Each row of a before or after table is a point. The points were changed in one or more steps. Then noise was added and the rows were shuffled. The steps act on columns, c1 being the first. What was done? A step turns or swaps two columns, mirrors them in a line or flattens them onto one, adds a multiple of one to another, or multiplies or shifts one. Angles are multiples of 10 degrees, from the lower column toward the higher: turns from -170 to 170, lines from 10 to 170 but not 90. Use the fewest steps. Two steps may share a column if one is a turn and the other turns, adds or multiplies; they go together, in the order done. Otherwise the lowest column goes first.
In the rows, zero is written as 128.

Before (10 x 2):
[[106 126]
 [114 117]
 [122 216]
 [164 170]
 [126 150]
 [ 71 175]
 [120 140]
 [163 165]
 [117 125]
 [ 66  71]]
After (10 x 2):
[[187  71]
 [129 150]
 [133 141]
 [ 97 166]
 [185 175]
 [149 125]
 [134 217]
 [140 127]
 [ 95 166]
 [143 121]]
Steps: multiply c1 by -1

Before:
[[117 118 127]
 [130 145 134]
 [134 148 102]
 [102 147 119]
 [121 115 100]
 [ 75  68 127]
 [ 99 128 139]
 [124 113  94]
 [112 141 140]
 [122 127  53]
 [ 83  86 127]
 [111 141 136]]
After (12 x 3):
[[ 99 129 138]
 [ 75   8 126]
 [121 103 102]
 [124  98  93]
 [111 154 136]
 [102 167 119]
 [ 83  42 127]
 [131 161 133]
 [122 127  54]
 [117 107 126]
 [135 168 100]
 [112 153 142]]
Steps: multiply c2 by 2

Before:
[[ 97   9 140 125]
 [177 156 107 101]
 [171 147 166  97]
 [136 114 178 136]
 [135 164 120 116]
 [163  47  83 155]
 [170 179  98  96]
 [151 173 149 140]
 [165 155 171  89]
 [182 155 154 152]
 [115 128  93 137]]
After:
[[113 127 180 136]
 [134  81 165  98]
 [140  88 171  91]
 [ 27 197 143 123]
 [158 109 118 114]
 [139  68 156 154]
 [133 144  93 136]
 [139  69 105  97]
 [164  91 151 144]
 [ 41 123  81 153]
 [160  71  99  96]]
Steps: turn c1 and c2 by -110 degrees

Before:
[[118 105  98 168 108 119  70 136]
 [107 211 144 138  39 133  80 137]
 [101 158  89 169 169 122 100 153]
 [149 104 134 158 164 157 201 168]
 [110 163  68 141  91  89 112 109]
 [119  98 107  66 194 122 139 167]
 [ 44 121 115 120 178 113 163  88]
 [130 100 130 146 229  81 140 120]
 [135 180 115 118  92 181 114 101]]
After, 9 rows:
[[144 105 154  78 108 118  78 137]
 [107 103 125 204 164 157 110 169]
 [123 180 143 113  91 181 136 100]
 [162 158 161 106 170 121  83 155]
 [157 164 185 115  91  89 112 107]
 [215 122 127 161 178 112 140  90]
 [147 210 109  82  40 131 109 138]
 [126 101 126 143 228  81 113 121]
 [140  98 145 129 194 121 190 167]]
Steps: turn c1 and c3 by 170 degrees; turn c4 and c7 by -80 degrees

Before (11 x 9):
[[173 152 114 136 134  41 197 162 109]
 [193 160 164 134  71  94 186 124  86]
 [142 157 104 133  49 162 157 139 101]
 [134 159 125 199 159 169 170 196 116]
 [139 157 130  95  92 139 103  67 122]
 [159 151 159  99 149  76 143 155 109]
 [146 160 109 110  99 173 123 170 147]
 [138 171  95 164  84 129 126 171  57]
 [160 178 107  75 160 163 118 126 116]
 [ 82 169 139  79 133 173 135 121 112]
 [128 221 136 118 147  81 148 141 128]]
After, 11 rows:
[[171 160 175 202 160 128 131 236 114]
 [126 171 131 166  88  97 141 201  56]
 [116 181 161  78 158 106 159 123 120]
 [157 164 163 132  52  99 138 145 103]
 [148 220  85 121 141 134 130 145 125]
 [134 167 172  80 134 141  87 114 112]
 [106 154 140  95  93 130 141  33 120]
 [201 155  40 136 138 112 175 182 105]
 [190 160  94 135  76 167 190 120  83]
 [140 154  74 103 150 162 158 171 113]
 [123 159 172 111 101 110 148 194 149]]
Steps: swap c1 and c7; swap c3 and c6; multiply c8 by 1.6

Before:
[[196 121  90   8 186 167 107 136  82 114 151]
 [ 97  50 154 120 138 136 121 141 135 131  96]
 [190 106 155  80  98 205  84 162 140 133 199]
 [110 107 149 172 133  85  62  96 149 101 119]
 [117 138 124 182 189  42 139 118  71 131 149]
 [133  69 105 149 147  40 153 117 167 122 101]
 [107 114 171 117 136  76 154  88 141 111 117]
 [208 155  96 115 159 175 129  98  71 137 135]
 [120 148  57 150 174 113 154  81  69  89 177]
 [148 159  95  71 100 163  95 150  93 145 147]
 [123 119 138 188 137  61 142 135 108  56 104]]
After:
[[127  70 145 158 148 180 153 124 119 167 207]
 [132 150 188 174 176 171 152  82  86  66 101]
 [125  52 109 112 139 104 123 138 123 134 144]
 [132 119 101 174 136 162 145 135  56 105 189]
 [120 107 118  72  90 120  93 168 133 141  26]
 [137 157 157 121 163  98 123  99 138  73  88]
 [123 160 183  91 102 119  97 155 146  96  87]
 [128 116 208  25 186 112 106 139 113  81  85]
 [126 142 110 176 186 210 143 115 134  69 166]
 [124 109  95 167 136 158  60  99  98 152 158]
 [134 113  89 107 131 153 159  90 109 141 166]]
Steps: multiply c1 by 0; mirror c3 and c4 in the line at 100 degrees; turn c6 and c11 by -140 degrees; swap c9 and c10
